Rows are points. Examples show where two turns around zero, p and q, send a point. Write where each new point lands after one turn and then the other. Backwards means that the second turn is done in reverse. Each puzzle has new turns, and all numbers are rounded.
In the rows, zero is written as 128.

Turn p:
[110 160] -> [100 152]
[138  80] -> [153  86]
[136 144] -> [130 146]
Turn q:
[145 129] -> [142 137]
[94 94] -> [115  82]
[145 161] -> [126 165]
Where do these land?
p, then q: [166 130] -> [151 158]
p, then q backwards: [155 115] -> [152 110]
q, then p: [ 96 112] -> [119  93]
p, then q: [ 95 156] -> [ 85 121]

Turn p:
[151 188 140 138] -> [119 162 161  83]
[148 113 119  99] -> [138 138  91 125]
[ 93  95 115 122] -> [116  94 111 159]
[120 138 175 146] -> [151 107 164 108]
[158 147 138 169] -> [146 161 168 127]
[95 97 99 88] -> [103  97  78 148]
[130 119 111 135] -> [123 136 124 146]
Turn q:
[138  95 127 146] -> [138  90 130 129]
[ 79 107 109 164] -> [ 78  92 134 102]
[145 125 125  99] -> [157 142 135 122]
[165 112 157 139] -> [156 108 126 165]
[105 144  88 164] -> [ 89 117  93  99]
[146 156 155  83] -> [154 178 141 150]
[118 156 134 101] -> [124 168 136 128]
Where do these land?
p, then q: [126 189  96 160] -> [ 77 170 157 154]
q, then p: [113 105 133 141] -> [144 104 124 138]
p, then q: [ 92 120 158  79] -> [160 103 159  83]
q, then p: [130 124 112 145] -> [122 125 110 142]
p, then q backwards: [157 105 166 111] -> [172 114 103 110]
q, then p backwards: [150 124 103 132] -> [137 117 144 102]

Turn p:
[159 204 152 127 118 114 135 158] -> [105 151  68 106 122 168 112 166]
[152  93 126 133 142 111 128 132] -> [152 145 148 113 148 115 144 132]
[145 124  90 130 141 113 153 208] -> [136 124  93 118 212 146 149 130]
[133 143  95 141 112 114 151 107] -> [130 160 109 152 127 132 125  98]
[142 144  90  98 110 116 130 113] -> [159 138 107 157 117 156 136 114]
[110  97 143 100 117 114 148 128] -> [125 114 135 127 118 117 178 122]
[ 98 105 154 134 137 180 106 114] -> [104  88 179 129 113 115 107 131]
[138 153 146 131 173 115 134 109] -> [135 141 119  79 109 131 108 115]
[152 116 147 139 118 162 148 108] -> [102 152 169 128 121 146 129 128]
[ 60 125 150 136 123 118  72 108] -> [127  80 125 143  86  65 105 140]
[120 104 116 139 117 151 104 121] -> [132 116 158 155 134 116 115 131]
Turn q:
[123 119  99  94 106 115  94 152] -> [132 136 133 103  85 148 134 166]
[137 129 154  90 113 121 128 141] -> [143 145 169 123 119 144 122 128]
[131 110 110  86 142 130 133 175] -> [141 106 145 100 122 181 130 147]
[122 118 118  81 136 163 141 109] -> [164 121 141  84 141 124 153 121]
[129 182 135 176 142  95 162 110] -> [ 98 136 121 186 180 102 127 143]
[135  97 116 146  80 120 125 139] -> [152 118 113 149  83 124 105 137]
[140  98 126 122 151 126 122  99] -> [120 107 133  96 131 104 112 117]
[ 84 133 148 203 140 131 117 109] -> [ 81 122  89 171 123 100 151  87]
[151 167 147 153 142 152 129 116] -> [120 163 109 137 168 123 118 106]
Where do these land?
q, then p: [136 115 153 143 112 107 135 136] -> [120 138 138 138 120 101 110 148]
p, then q: [130 108 132 150 113 160 121 149] -> [ 94 117 133 138 126 147 138  99]
q, then p: [122 159 159 115 124 125 150  98] -> [117 152 111  82 112 118 121 125]
q, then p backwards: [117 130 137 139 135 112  75 120] -> [117 145 166 149 116 127 154 108]
p, then q: [145 115 153 151 122 157  84 124] -> [101 149 144 142  99 166 118 108]
q, then p: [ 70 138  31 151 111 146 152 151] -> [123 149 132 154 229 154 165  87]
q, then p backwards: [135 128 145 129 172 117 125 153] -> [128 139 130 134 136 172 152 144]
p, then q: [145 106 160 102 159 109 124  67] -> [176 171 177 143 122 116 105 134]
q, then p: [145 165 128 143 117 107 151 123] -> [125 132 110 102 153 111  97 136]
q, then p: [126 130 138  94 123 117 149 155] -> [100 128 154 108 131 142 128 152]
q, then p: [138 115  70  90 120 149 142 131] -> [154 126 138 122 164 175 161 147]

Turn p:
[119 138 145 147 122 147 106 147 134 122 159] -> [122 125 111 137 108 123 124 164 150 109 117]
[135 122 149 108 151 146 128 121 145 105  97] -> [104 132 152 122 160 136 143 113 137 104 115]
[102 151 113 134 105  96 144 116 106 120 130] -> [143 130 125 113 100  95 113 114  97 127 145]
[134 142 134 123 133 165 133 112 132 136 112] -> [122 164 130 131 151 136 121 128 130 119 113]
[102 146 110 134 127 105 120 183 128 143 141] -> [129  94  96 122 120 101 136 164 103 146 121]
[162 140 127 134 170 147 115 114 148 109 134] -> [140 138 144 129 161 151 145 150 149  97 145]
[153  90 134 102 118 149 176 101 118  88 113] -> [128 159 172 142 120 136 166  70 139 125 118]
[109 139 100 128 106 124  88 156 134 157 135] -> [143 101 103 118 120 133 101 162 110 146 100]
[ 91 121  90 134 115  95 104 139 124 145 154] -> [156  90  91 104  98 128 114 135 113 144 129]
[147 110 165 112 126 114 135  92 119 110 112] -> [101 133 167 132 124 141 121  91 137 117 148]
[130 120 134 102 130 111 152 114  88 142 142] -> [113 143 124 134 103 144 139 104 100 144 155]
[136 143 103 137  85  83 122 153 114 155 132] -> [148 102 132 136 103 108 101 148  96 173 136]
[128 127 141 143 144 144 136 126 176 144 134] -> [120 140 120 110 153 124 131 145 172 138 127]
[145 103 147 156 161 165 134 116 128 117  97] -> [122 141 126 162 172 134 136 103 161 104 126]
Turn q:
[121 116 113 133 137 174 112 130 140 130 153] -> [ 98 128 110 142 144 137 146 147 150 132 155]
[169 113 136 152 138 108 120 102 148 120 123] -> [173 130 114 126 128 102 116 144 138 101 142]
[108 114 143 150 147 146 139 108 112 122 145] -> [132 118 139 126 163 138 154 112 142 116 145]
[110 134 141  99 115 144 129 165 116 117 115] -> [ 97 136 142 135 100 144 145 117 131 134  99]
[114 135 127  56  92 115 112 111 136 132 115] -> [ 95 168 126 108  80 122 104  96 107 139 139]
[147 109 101 120 129 104 105 106 104 117 114] -> [130 133 120 108 123 136 102 140 101  86 138]
[125 112 138 143 141 117 107 141 150 142 108] -> [129  98 127 133 114 111 109 130 154 118 126]
[126 143 115 156 105 109 112 102 140 144 159] -> [151 120 117 151 140 129 104 124 107 148 168]
[129 124 122 135 131 147 164 107 101 132 104] -> [142 124 127  83 142 151 150 126 127 130 120]
[114 165 138 119 124 128 122 173 143 109 115] -> [113 129 119 162 109 128 129 115 132 145  80]
[139 126 147 142 132 174 100 163 131 144 162] -> [111 131 142 172 130 148 140 160 172 140 142]
[112 127 129 149 126  99 225 133 120 118 126] -> [163 102 153  97 153 101 179 113  86 155  95]
[149 146 113 110 147  99 118 122 121 135 125] -> [130 147 129 120 138 118  88 138 114 121 113]
Where do these land?
p, then q: [128 135 110 154  92 112 130 127 132 152 114] -> [138 123 140 133 115 130  80 147 134 121 141]
q, then p backwards: [123  95 117 161 125 166 109 116 137 144 150] -> [149 120 144 149 175 101 118 135 133 135 155]
p, then q: [110 114 125 121 135 159 103 115 130 159 120] -> [101 126  87 114 133 147 118 135 145 125 123]
q, then p: [125 121 125 155 164  96 122 125 132  86 114] -> [153  97 155 137 144 125 145  95 128 100 146]
q, then p backwards: [121 164 102 141 136 116 112 131 147  70 124] -> [ 94 123 117 147 139 167 122 151  83 139 107]
p, then q: [135 148 143 105 113 116 149 101 130 114 142] -> [131 159 147 146 117 136 130  97 123 147 129]
p, then q: [159 162 161 141 106 147 108 137 128 147  91] -> [125  92 134 168 134 142 100 109 161 109 103]
q, then p: [104 115 139  66 122 121 135 141  97  99 160] -> [ 92 160 114 118 104  86 110 110 107  89 145]
q, then p: [119 125 126 135 157 154 138 140  93 122 133] -> [107 140 116 123 156 119 158 116 137 110 117]
p, then q: [145 104  84 141 130 115 122 116 140 136 137] -> [140 148 129 115 125 118 127 171 150 132 147]
p, then q backwards: [145 133 156 116 109 134 168 144 134 146 102] -> [113 147 133  90 138 130 146 151 140 139 163]
q, then p: [123 120 148  99 146  99 138 143 137 161 148] -> [ 82 104 126 113 122 125 100 133 132 130 152]
